Each row is a point. Each copy is the shape, with its points in the same order, stretched, turned, moved and blurred by noise. Some copies are also mirrored. Which?

Shape (9 x 3)
array([[ 0.50,  0.42,  0.02],
       [ 0.00, -0.04,  0.25],
       [-0.62, -0.26,  0.05],
       [ 0.47,  0.16,  0.00],
       [-0.14, -0.46,  0.06],
       [ 0.12,  0.15,  0.78],
       [-0.42, -0.56, -0.03],
       [-0.37, -0.24,  0.17],
       [ 0.19,  0.31, -0.15]])
Copy 1 (9 x 3)
array([[ 0.03,  0.50, -0.11],
       [ 0.16,  0.00,  0.26],
       [ 0.38, -0.45,  0.13],
       [-0.10,  0.25, -0.07],
       [-0.03, -0.46,  0.15],
       [ 0.30,  0.29,  0.70],
       [ 0.07, -0.65,  0.12],
       [ 0.25, -0.29,  0.24],
       [ 0.11,  0.27, -0.27]])
Copy 1 is: mirrored
Copy 2 (9 x 3)
array([[-0.49,  0.53, -0.34],
       [ 0.20,  0.14, -0.09],
       [ 0.49, -0.31,  0.31],
       [-0.41,  0.32, -0.29],
       [ 0.52, -0.24, -0.23],
       [ 0.43,  0.72,  0.09],
       [ 0.57, -0.44, -0.16],
       [ 0.47, -0.13,  0.08],
       [-0.39,  0.18, -0.05]])
Copy 2 is: only turned
Copy 3 (9 x 3)
array([[-0.02,  0.11,  0.53],
       [ 0.08, -0.28, -0.21],
       [ 0.11,  0.09, -0.80],
       [ 0.10,  0.00,  0.31],
       [ 0.42, -0.05, -0.56],
       [-0.15, -0.72,  0.03],
       [ 0.43, -0.07, -0.88],
       [ 0.09, -0.14, -0.62],
       [ 0.02,  0.32,  0.14]])
Copy 3 is: only turned
Copy 4 (9 x 3)
array([[ 0.06, -0.25,  0.43],
       [ 0.11, -0.14, -0.37],
       [-0.16,  0.32, -0.80],
       [ 0.29, -0.16,  0.24],
       [ 0.44,  0.19, -0.69],
       [-0.02, -0.65, -0.43],
       [ 0.32,  0.38, -0.89],
       [ 0.03,  0.10, -0.71],
       [-0.09,  0.01,  0.28]])
Copy 4 is: only turned

Shape (10 x 4)
array([[-0.48, -0.32,  0.03, -0.43],
       [-0.36,  0.11, -0.18, -0.47],
       [-0.08, -0.41,  0.02,  0.39],
       [ 0.37, -0.41,  0.37, -0.22],
       [ 0.55,  0.19,  0.29,  0.27],
       [ 0.20,  0.03, -0.16,  0.18],
       [ 0.41, -0.46,  0.00,  0.12],
       [ 0.38, -0.03,  0.56,  0.64],
       [-0.32,  0.29, -0.45,  0.59],
       [ 0.26, -0.23, -0.06, -0.18]])
Copy 1 (10 x 4)
array([[ 0.35, -0.22, -0.51, -0.18],
       [-0.08, -0.50, -0.45, -0.24],
       [ 0.33,  0.54,  0.35, -0.15],
       [ 0.08,  0.35, -0.15,  0.67],
       [-0.31,  0.23,  0.45,  0.66],
       [-0.31,  0.24,  0.24,  0.04],
       [-0.04,  0.57,  0.06,  0.28],
       [ 0.24,  0.47,  0.90,  0.59],
       [-0.31,  0.10,  0.64, -0.63],
       [-0.15,  0.26, -0.26,  0.22]])
Copy 1 is: mirrored
Copy 2 (10 x 4)
array([[-0.13, -0.16,  0.01, -0.56],
       [ 0.25,  0.10,  0.22, -0.49],
       [-0.14, -0.29,  0.23,  0.34],
       [-0.07,  0.18, -0.71,  0.12],
       [ 0.00,  0.29, -0.12,  0.50],
       [ 0.25, -0.09,  0.24,  0.33],
       [ 0.17, -0.16, -0.35,  0.40],
       [-0.42,  0.23, -0.03,  0.68],
       [ 0.20, -0.27,  1.17,  0.19],
       [ 0.26, -0.07, -0.27,  0.10]])
Copy 2 is: mirrored
Copy 3 (10 x 4)
array([[-0.61,  0.08, -0.25,  0.64],
       [-0.16,  0.12, -0.27,  0.39],
       [-0.71, -0.30,  0.22,  0.02],
       [-0.59,  0.13,  0.45,  0.05],
       [-0.06,  0.30,  0.26, -0.54],
       [ 0.01, -0.07,  0.30, -0.18],
       [-0.42, -0.25,  0.65, -0.04],
       [-0.44,  0.13,  0.19, -0.49],
       [ 0.06, -0.23, -0.18, -0.19],
       [-0.26,  0.07,  0.40,  0.10]])
Copy 3 is: mirrored
Copy 4 (10 x 4)
array([[-0.91, -0.04,  0.17, -0.07],
       [-0.67, -0.09, -0.27, -0.42],
       [ 0.00, -0.26, -0.02,  0.44],
       [-0.19,  0.37,  0.30, -0.26],
       [ 0.43,  0.19, -0.45, -0.24],
       [ 0.25, -0.23, -0.41, -0.15],
       [ 0.17, -0.07,  0.15, -0.03],
       [ 0.43,  0.16, -0.35,  0.40],
       [ 0.27, -0.78, -0.97,  0.17],
       [-0.09, -0.10,  0.08, -0.43]])
Copy 4 is: only turned

Shape (9 x 4)
array([[ 0.11,  0.30,  0.01, -0.14],
       [-0.61,  0.74, -0.17, -0.22],
       [ 0.27, -0.47, -0.09,  0.00],
       [ 0.33, -0.25, -0.26,  0.34],
       [ 0.32, -0.06, -0.72, -0.29],
       [ 0.13,  0.29, -0.65,  0.06],
       [ 0.01, -0.48, -0.09,  0.49],
       [ 0.03, -0.26,  0.15,  0.51],
       [-0.26,  0.20, -0.08,  0.26]])
Copy 1 (9 x 4)
array([[-0.02,  0.01, -0.12,  0.36],
       [ 0.01,  0.12, -0.92,  0.50],
       [-0.18, -0.31,  0.33, -0.03],
       [ 0.23, -0.14,  0.14, -0.26],
       [ 0.38, -0.67, -0.24,  0.30],
       [ 0.47, -0.36, -0.53,  0.10],
       [-0.03, -0.04,  0.20, -0.45],
       [-0.16,  0.23,  0.21, -0.36],
       [ 0.07,  0.26, -0.41, -0.01]])
Copy 1 is: mirrored
Copy 2 (9 x 4)
array([[ 0.30, -0.10,  0.50, -0.14],
       [-0.24, -0.71,  1.00, -0.12],
       [ 0.16,  0.43, -0.10,  0.15],
       [ 0.32,  0.33,  0.22,  0.43],
       [ 0.00,  0.63,  0.76,  0.07],
       [ 0.09,  0.14,  0.92,  0.32],
       [ 0.10,  0.18, -0.12,  0.66],
       [ 0.34, -0.04, -0.14,  0.44],
       [ 0.01, -0.32,  0.41,  0.32]])
Copy 2 is: only turned

Shape (12 x 6)
array([[ 0.11,  0.79,  0.10,  0.16,  0.53, -0.33],
       [ 0.09, -0.12,  0.04,  0.33, -0.73, -0.11],
       [ 0.02, -0.08, -0.41,  0.20, -0.46,  0.49],
       [-0.25, -0.18,  0.20, -0.09, -0.01, -0.07],
       [ 0.28,  0.30, -0.13,  0.07, -0.14,  0.16],
       [-0.53, -0.20, -0.16,  0.18, -0.73, -0.26],
       [-0.10,  0.55, -0.61, -0.38,  0.34,  0.15],
       [ 0.11, -0.03, -0.80, -0.20,  0.06, -0.43],
       [ 0.39, -0.40,  0.28,  0.39, -0.48, -0.05],
       [-0.33, -0.19,  0.33, -0.30, -0.14,  0.12],
       [ 0.26,  0.15,  0.21, -0.33,  0.00,  0.02],
       [ 0.33, -0.45, -0.47,  0.20, -0.25,  0.54]])
Copy 1 (12 x 6)
array([[-0.70, -0.30, -0.14,  0.16,  0.71,  0.13],
       [-0.01,  0.37,  0.40, -0.10, -0.06, -0.82],
       [-0.06, -0.13,  0.58, -0.19, -0.55, -0.52],
       [ 0.20,  0.04, -0.11, -0.02,  0.01, -0.14],
       [-0.49,  0.05,  0.26, -0.13, -0.10, -0.21],
       [ 0.47, -0.04,  0.08, -0.31, -0.05, -0.97],
       [-0.48, -0.57, -0.18, -0.60, -0.13,  0.19],
       [ 0.02,  0.03,  0.06, -1.13,  0.21, -0.09],
       [ 0.05,  0.68,  0.54,  0.12,  0.02, -0.50],
       [ 0.18,  0.06, -0.28,  0.02, -0.29, -0.15],
       [-0.41,  0.30, -0.16, -0.22, -0.09,  0.05],
       [ 0.06,  0.16,  0.78, -0.30, -0.57, -0.19]])
Copy 1 is: mirrored
Copy 2 (12 x 6)
array([[ 0.05,  0.64,  0.22,  0.46,  0.73, -0.46],
       [ 0.51,  0.29, -0.76,  0.09, -0.28,  0.51],
       [-0.33,  0.19, -0.57,  0.39, -0.82,  0.17],
       [ 0.09,  0.12, -0.03, -0.35, -0.19, -0.04],
       [-0.24,  0.43, -0.24,  0.45, -0.13,  0.18],
       [ 0.76,  0.23, -0.41, -0.11, -0.65,  0.20],
       [-0.56,  0.41,  0.50,  0.76, -0.36, -0.32],
       [ 0.25, -0.16,  0.31,  0.83, -0.32,  0.24],
       [ 0.30,  0.03, -0.78, -0.17, -0.04,  0.60],
       [-0.11,  0.26, -0.02, -0.59, -0.43,  0.01],
       [-0.24,  0.37,  0.00,  0.02, -0.09,  0.32],
       [-0.45, -0.28, -0.57,  0.40, -0.78,  0.37]])
Copy 2 is: mirrored
Copy 3 (12 x 6)
array([[ 0.13, -0.24,  0.67, -0.22,  0.55, -0.31],
       [ 0.43,  0.20,  0.14,  0.39, -0.02,  0.58],
       [ 0.08, -0.38,  0.09,  0.12, -0.46,  0.60],
       [-0.31,  0.07, -0.36, -0.03, -0.03, -0.05],
       [ 0.22, -0.24,  0.35, -0.17, -0.05,  0.29],
       [-0.28,  0.29,  0.20,  0.52, -0.24,  0.62],
       [-0.71, -0.47,  0.68, -0.52, -0.35, -0.02],
       [-0.28,  0.15,  0.68, -0.08, -0.57, -0.01],
       [ 0.79,  0.21, -0.36,  0.40, -0.01,  0.26],
       [-0.46,  0.10, -0.61, -0.13, -0.04,  0.04],
       [ 0.01,  0.11, -0.16, -0.37,  0.06,  0.02],
       [ 0.27, -0.32, -0.20,  0.13, -0.69,  0.31]])
Copy 3 is: mirrored
Copy 4 (12 x 6)
array([[ 0.37,  0.29,  0.68, -0.21,  0.26, -0.29],
       [-0.30, -0.24, -0.18, -0.21, -0.43,  0.23],
       [-0.46,  0.00, -0.60,  0.09,  0.00, -0.29],
       [ 0.19, -0.24, -0.03,  0.25,  0.00,  0.08],
       [-0.06, -0.04, -0.14, -0.26,  0.04, -0.33],
       [-0.46,  0.08, -0.01,  0.26, -0.13,  0.47],
       [ 0.13,  0.35, -0.04,  0.08,  0.78, -0.24],
       [ 0.31,  0.60, -0.26,  0.00,  0.26,  0.33],
       [-0.09, -0.33, -0.26, -0.11, -0.55,  0.05],
       [ 0.15, -0.39,  0.00,  0.40,  0.18,  0.08],
       [ 0.25, -0.34, -0.01, -0.09,  0.18,  0.00],
       [-0.20,  0.12, -0.84,  0.08, -0.17, -0.33]])
Copy 4 is: mirrored

Shape (11 x 8)
array([[ 0.12,  0.52, -0.35,  0.41, -0.10, -0.22, -0.38,  0.44],
       [-0.14,  0.35,  0.13, -0.32, -0.29,  1.02, -0.09, -0.12],
       [ 0.23, -0.21, -0.37, -0.01, -0.37,  0.49, -0.16, -0.08],
       [-0.09,  0.00,  0.45,  0.66, -0.47, -0.78, -0.57, -0.33],
       [-0.26,  0.03, -0.24, -0.13, -0.14,  0.17, -0.06,  0.10],
       [ 0.24,  0.18,  0.22, -0.07,  0.03,  0.44, -0.11,  0.48],
       [ 0.69, -0.50,  0.08, -0.49,  0.22, -0.55,  0.20, -0.04],
       [ 0.01,  0.34, -0.28,  0.02, -0.05,  0.05, -0.33, -0.45],
       [ 0.29, -0.32, -0.05,  0.00,  0.38,  0.01,  0.05, -0.12],
       [ 0.51, -0.03,  0.44, -0.02, -0.04, -0.06,  0.70,  0.42],
       [ 0.03, -0.09, -0.11,  0.11, -0.43,  0.06, -0.26, -0.06]])
Copy 1 (11 x 8)
array([[ 0.51, -0.42, -0.67, -0.51,  0.10, -0.19, -0.27,  0.38],
       [-0.32,  0.34,  0.03, -0.79,  0.94,  0.16,  0.67,  0.11],
       [-0.48,  0.19, -0.30, -0.79,  0.07, -0.42,  0.28,  0.17],
       [ 0.71,  0.47, -0.44, -0.18, -0.30, -0.19, -0.54, -0.48],
       [-0.25, -0.24, -0.05, -0.55,  0.26, -0.04,  0.12, -0.08],
       [-0.20,  0.12, -0.54, -0.19,  0.25,  0.24,  0.41,  0.35],
       [-0.57,  0.19,  0.29, -0.04, -1.10, -0.23,  0.06,  0.40],
       [ 0.02,  0.17,  0.03, -0.72,  0.35, -0.37, -0.24,  0.32],
       [-0.59,  0.09, -0.13,  0.01, -0.11, -0.28, -0.06,  0.30],
       [-0.05, -0.10, -0.04,  0.30, -0.27, -0.03,  0.68,  0.04],
       [-0.10,  0.16, -0.35, -0.59, -0.05, -0.25,  0.08, -0.07]])
Copy 1 is: mirrored
Copy 2 (11 x 8)
array([[ 0.44,  0.10,  0.21, -0.40,  0.21, -0.59,  0.01, -0.68],
       [ 0.21,  0.52, -0.13, -0.38, -0.75,  0.42,  0.04, -0.09],
       [-0.07,  0.36,  0.04, -0.19,  0.10,  0.17, -0.36, -0.39],
       [-0.38, -0.87,  0.28, -0.12,  0.16, -0.18,  0.28, -0.88],
       [ 0.03,  0.19, -0.10, -0.09,  0.28,  0.14, -0.02, -0.05],
       [ 0.04,  0.65,  0.40, -0.14, -0.35, -0.05,  0.25, -0.12],
       [-0.51, -0.14,  0.55,  0.65,  0.51, -0.29, -0.33,  0.55],
       [ 0.36, -0.37,  0.04, -0.09,  0.08, -0.01, -0.26, -0.42],
       [-0.06, -0.01,  0.23,  0.71,  0.11,  0.01, -0.20, -0.16],
       [-0.39,  0.74,  0.03,  0.47, -0.37, -0.78, -0.05,  0.29],
       [-0.18,  0.05,  0.14, -0.33,  0.14,  0.00, -0.16, -0.50]])
Copy 2 is: only turned
Copy 3 (11 x 8)
array([[ 0.20, -0.07,  0.13, -0.15, -0.78, -0.31, -0.24,  0.44],
       [-0.27,  0.11,  0.43, -0.54,  0.06,  0.40, -0.40, -0.32],
       [-0.24, -0.39,  0.48,  0.05, -0.41,  0.31, -0.28, -0.34],
       [ 0.23, -0.41,  0.04,  0.57, -0.16,  0.10,  0.28,  1.50],
       [-0.11,  0.04,  0.07, -0.21, -0.31,  0.13,  0.09, -0.07],
       [-0.27,  0.48,  0.18, -0.30, -0.23,  0.34, -0.39,  0.28],
       [-0.30,  0.53, -0.09,  0.83,  0.08,  0.35,  0.01, -0.17],
       [ 0.35, -0.17,  0.10,  0.01, -0.22,  0.03, -0.28,  0.01],
       [-0.21,  0.08, -0.38,  0.37, -0.06,  0.26, -0.11,  0.05],
       [-0.82,  0.78, -0.04,  0.52,  0.31, -0.16,  0.01,  0.36],
       [-0.05, -0.33,  0.35,  0.14, -0.30,  0.27, -0.12,  0.26]])
Copy 3 is: only turned
Copy 4 (11 x 8)
array([[ 0.61, -0.22,  0.41, -0.44, -0.31,  0.04, -0.50, -0.02],
       [ 0.13,  1.16, -0.09,  0.33, -0.07, -0.28,  0.28,  0.25],
       [ 0.06,  0.17, -0.10, -0.22, -0.13,  0.07,  0.72, -0.10],
       [-0.21, -0.55,  0.26, -0.84,  0.61, -0.54,  0.03, -0.58],
       [ 0.38,  0.03, -0.14,  0.01, -0.22, -0.34,  0.18,  0.39],
       [-0.08,  0.39,  0.28,  0.13, -0.34,  0.22, -0.26,  0.35],
       [-0.72, -0.93, -0.15,  0.52,  0.45,  0.44,  0.10,  0.22],
       [ 0.31,  0.19, -0.26, -0.01,  0.16, -0.18,  0.10, -0.08],
       [-0.39, -0.37, -0.39,  0.07, -0.21,  0.26,  0.16, -0.04],
       [-0.67, -0.37,  0.62,  0.59,  0.01,  0.14, -0.38, -0.09],
       [ 0.08, -0.04,  0.03, -0.31,  0.05, -0.22,  0.40, -0.02]])
Copy 4 is: only turned

Shape (12 x 8)
array([[-0.11,  0.17, -0.02, -0.53,  0.31, -0.01, -0.15,  0.07],
       [-0.31, -0.35,  0.04,  0.17,  0.02,  0.51,  0.54,  0.02],
       [-0.29,  0.20,  0.07, -0.44,  0.01, -0.48, -0.06,  0.45],
       [-0.48,  0.27, -0.22, -0.54,  0.05, -0.07, -0.39, -0.11],
       [ 0.31, -1.04,  0.01,  0.15,  0.52,  0.03, -0.22, -0.34],
       [-0.10, -0.22,  0.24,  0.16, -0.20,  0.45,  0.51, -0.30],
       [-0.10,  0.10,  0.30, -0.48,  0.04, -0.08, -0.27, -0.01],
       [ 0.10, -0.31,  0.02,  0.55, -0.38,  0.42,  0.20, -0.27],
       [-0.05, -0.18,  0.17,  0.15, -0.26,  0.81,  0.14,  0.25],
       [ 0.52, -0.64, -0.41,  0.21,  0.30,  0.25,  0.09, -0.22],
       [-0.62,  0.30,  0.03, -0.25,  0.19, -0.18, -0.44,  0.24],
       [ 0.06,  0.06,  0.25,  0.41,  0.24,  0.41,  0.32, -0.07]])
Copy 1 (12 x 8)
array([[-0.09,  0.63, -0.08,  0.08,  0.60,  0.47, -0.10, -0.15],
       [ 0.01,  0.23,  0.15, -0.63,  0.25, -0.30,  0.71, -0.14],
       [-0.42,  0.19,  0.39,  0.42,  0.76,  0.28, -0.20, -0.45],
       [ 0.13,  0.85, -0.05,  0.23,  0.78,  0.04, -0.35, -0.55],
       [ 0.48, -0.16, -0.23, -0.56,  0.61, -0.04, -0.03,  0.99],
       [-0.11,  0.21, -0.20, -0.62, -0.10, -0.42,  0.58, -0.08],
       [-0.20,  0.40, -0.04, -0.09,  0.40,  0.34, -0.40, -0.24],
       [ 0.44, -0.14, -0.23, -0.38, -0.25, -0.57,  0.51, -0.05],
       [ 0.36,  0.00,  0.05, -0.68, -0.10,  0.14,  0.55, -0.49],
       [ 0.58, -0.15, -0.56, -0.19,  0.40,  0.00,  0.55,  0.63],
       [ 0.16,  0.71,  0.56,  0.34,  0.64,  0.09, -0.40, -0.48],
       [ 0.03,  0.36,  0.17, -0.26, -0.33, -0.07,  0.61,  0.22]])
Copy 1 is: only turned
Copy 2 (12 x 8)
array([[-0.06, -0.09,  0.38, -0.31,  0.12,  0.59,  0.04, -0.08],
       [-0.31,  0.26, -0.87, -0.01,  0.07, -0.23, -0.33,  0.22],
       [-0.35, -0.42,  0.25, -0.11,  0.40,  0.47,  0.30, -0.44],
       [ 0.05, -0.33,  0.38, -0.36, -0.02,  0.67, -0.28, -0.47],
       [ 0.27,  0.44, -0.25, -1.09,  0.57, -1.06, -0.05, -0.03],
       [-0.15, -0.10, -0.67,  0.17, -0.39, -0.43, -0.35,  0.21],
       [-0.21, -0.40,  0.52, -0.47, -0.04,  0.25, -0.13, -0.18],
       [-0.06,  0.15, -0.53,  0.20, -0.46, -0.87, -0.45,  0.01],
       [-0.76,  0.46, -0.39, -0.02, -0.51, -0.40, -0.30,  0.06],
       [ 0.33,  0.77, -0.41, -0.44,  0.13, -0.78,  0.27,  0.23],
       [-0.29, -0.31,  0.52, -0.15,  0.36,  0.66, -0.38, -0.55],
       [-0.16,  0.23, -0.08,  0.37,  0.02, -0.22, -0.33,  0.37]])
Copy 2 is: only turned
Copy 3 (12 x 8)
array([[-0.18,  0.17,  0.10, -0.23, -0.13,  0.03,  0.20,  0.10],
       [-0.69,  0.21, -0.25,  0.34, -0.06, -0.13, -0.72, -0.15],
       [-0.10, -0.06,  0.33, -0.35,  0.11, -0.61,  0.30,  0.26],
       [ 0.05, -0.02,  0.12, -0.47,  0.16,  0.11,  0.26, -0.12],
       [-0.74,  1.44, -0.71,  0.62, -0.21,  0.18, -0.61, -0.24],
       [-0.40,  0.14, -0.33,  0.34, -0.33, -0.02, -0.64, -0.27],
       [-0.17,  0.16,  0.17, -0.16, -0.19, -0.02,  0.25, -0.10],
       [-0.11,  0.11, -0.26,  0.60, -0.03,  0.08, -0.73, -0.13],
       [-0.38, -0.10,  0.20,  0.44,  0.08,  0.01, -0.55,  0.01],
       [-0.45,  0.84, -0.54,  0.47, -0.01,  0.25, -0.71,  0.20],
       [-0.03, -0.20,  0.17, -0.21,  0.31, -0.21,  0.36, -0.06],
       [-0.38, -0.05, -0.41,  0.52, -0.15,  0.07, -0.31, -0.09]])
Copy 3 is: mirrored
Copy 4 (12 x 8)
array([[-0.03,  0.14, -0.26,  0.24,  0.19,  0.07,  0.07,  0.34],
       [ 0.18,  0.14, -0.16, -0.17, -0.55,  0.14,  0.36, -0.25],
       [-0.21, -0.14, -0.22,  0.47,  0.02, -0.08,  0.25,  0.40],
       [-0.40,  0.31, -0.06,  0.51,  0.04,  0.22,  0.00,  0.56],
       [-0.42,  0.16, -0.30, -0.13,  0.11,  0.20, -0.01, -0.69],
       [ 0.07,  0.18,  0.01, -0.48, -0.41, -0.01,  0.27, -0.08],
       [-0.25,  0.01, -0.24, -0.02,  0.10,  0.02,  0.07,  0.33],
       [ 0.02,  0.09,  0.22, -0.34, -0.41,  0.07, -0.03, -0.40],
       [ 0.45, -0.09, -0.13, -0.32, -0.52,  0.18, -0.15, -0.24],
       [-0.05,  0.37, -0.07, -0.09,  0.04, -0.05, -0.12, -0.56],
       [-0.28, -0.17, -0.20,  0.50, -0.12,  0.48,  0.16,  0.25],
       [ 0.38, -0.07, -0.02, -0.38, -0.20,  0.26,  0.23, -0.31]])
Copy 4 is: only turned
